Rows are points. Each copy is the shape, with its points in the same order, stretched, turned, moved and blurred by noise. Some copies are also mirrored. Which?

Shape:
[[ 36  -3 -45]
 [-36  17  26]
 [-38  32   4]
 [-33  18 -20]
 [ -3 -39 -60]
 [-38  15  16]
 [ 40   5 -31]
 [-16  19  -8]
 [  0  54  -3]]
Copy 1, 9 rows:
[[ 19 -62 -35]
 [-35  42  34]
 [-44  23  13]
 [-36   7 -20]
 [  6 -16 -82]
 [-40  38  18]
 [ 20 -62 -21]
 [-27   2   2]
 [-31 -33  26]]
Copy 1 is: mirrored
Copy 2:
[[ 15  -1 -68]
 [  7   0  66]
 [ 31  -8  58]
 [ 24 -23  30]
 [-21 -52 -51]
 [  7  -8  61]
 [ 19  14 -59]
 [ 23  -3  22]
 [ 60  25  22]]
Copy 2 is: mirrored
Copy 3, 9 rows:
[[ 32 -45 -24]
 [-26  11  35]
 [-13   8  45]
 [ -9 -17  38]
 [ -9 -83  -6]
 [-26   6  34]
 [ 34 -30 -27]
 [  0  -6  23]
 [ 22  17  24]]
Copy 3 is: mirrored

Shape:
[[ 12  13 -26 -46]
 [-65   0  22  11]
 [  6 -21  -6  37]
 [ 13 -20  22  31]
 [-51  69  14  -5]
 [ 25   2   7 -17]
 [ 36 -17 -18   9]
 [ 54 -45  37  37]
 [-13  15 -29 -39]]
Copy 1 (9 x 4):
[[-28 -39  36 -15]
 [-14  53  17  11]
 [-15  -4 -26  18]
 [ -1   6 -23  11]
 [-22  29  32 -55]
 [ -3 -31  10  -5]
 [-18 -28 -13  -3]
 [ 24 -27 -45  30]
 [-39 -17  32 -11]]
Copy 1 is: only turned
Copy 2:
[[ 46  27 -11   5]
 [-14   3  79  -5]
 [-48  11  13  35]
 [-51  -9   7  11]
 [ 55 -29  72  33]
 [  3   5 -20  -3]
 [-25  18 -24  27]
 [-85 -14 -38 -16]
 [ 39  26  18  13]]
Copy 2 is: only turned
Copy 3, 9 rows:
[[ 26 -21  40  43]
 [-46 -48 -51 -11]
 [-13  20  11 -46]
 [-29  41   0 -16]
 [ 14 -46 -89  23]
 [  1  21  26  28]
 [ 13  30  41 -18]
 [-48  95  30 -16]
 [ 22 -48  21  34]]
Copy 3 is: mirrored
Copy 4 (9 x 4):
[[  4  31 -45  13]
 [ 29   9  36  -4]
 [ 12 -29 -18 -28]
 [-15 -15   9 -40]
 [-10  16  50  43]
 [-22  24 -13 -15]
 [ -2 -11 -44 -25]
 [-41 -14  -1 -73]
 [ 21  25 -35  17]]
Copy 4 is: mirrored

Shape, 12 rows:
[[-32 -15 -17  17 -55  -3 -38  28]
 [ 25  59 -17  12 -18  21   1  26]
 [-55 -36  20 -28  30 -24  32  38]
 [-28  -5  37  55  20 -17  10  36]
 [ 37  16   0  19  -6  17 -16  40]
 [-38 -13  41   7 -32 -15 -18 -34]
 [ 42  17 -15  46  28  69   5 -36]
 [-31 -34  18  36 -37  56  29  35]
 [ 33 -18  22  -8 -15  16  42 -37]
 [ 15  28 -37   7 -31  11  20  37]
 [  3  53  22 -36  32  27 -38 -10]
 [ 38   8  20 -19  -3  -6   0 -55]]
Copy 1:
[[ 11 -23  23 -33 -65  13 -25  69]
 [  3  43  30  32 -10 -15  25  37]
 [-40 -47   0 -23  13  -6  32 -49]
 [-29 -28  16  69 -28  -9   6 -13]
 [ 14   9  22  35 -20 -61   4  27]
 [-29  24 -16  -2 -67  34 -54 -10]
 [ 52  51  17  32   1 -38 -28 -59]
 [  2 -11  47 -14 -83 -23  19 -27]
 [  2  50 -50   4 -41 -28  17 -61]
 [ 10  14  13  -4 -14 -10  55  39]
 [-27  50  27  14  24 -27 -73 -29]
 [ -3  63 -51  17 -20 -14 -30 -34]]
Copy 1 is: only turned
Copy 2 (12 x 8):
[[-42  -4 -20   8 -54  17  33  52]
 [-14 -33  -4  -4   3  80  63 -25]
 [  4 -14  -8  -4  38 -66  13  59]
 [ 16  34 -22  56  16 -32  28  13]
 [ 22  -3 -11   0 -11  58  44   2]
 [-18  -4  19  50 -45 -32 -21  17]
 [  6  39  -3   8  17  90 -33 -33]
 [  7  46  38  26   1  11  34  60]
 [ 32  19  58  -9 -18  13  -1 -26]
 [-18 -16  -7 -31  -1  60  77  -5]
 [-11 -72  -6  19  22  53 -34   1]
 [ 13 -17  30  -3 -32  24 -26 -45]]
Copy 2 is: mirrored
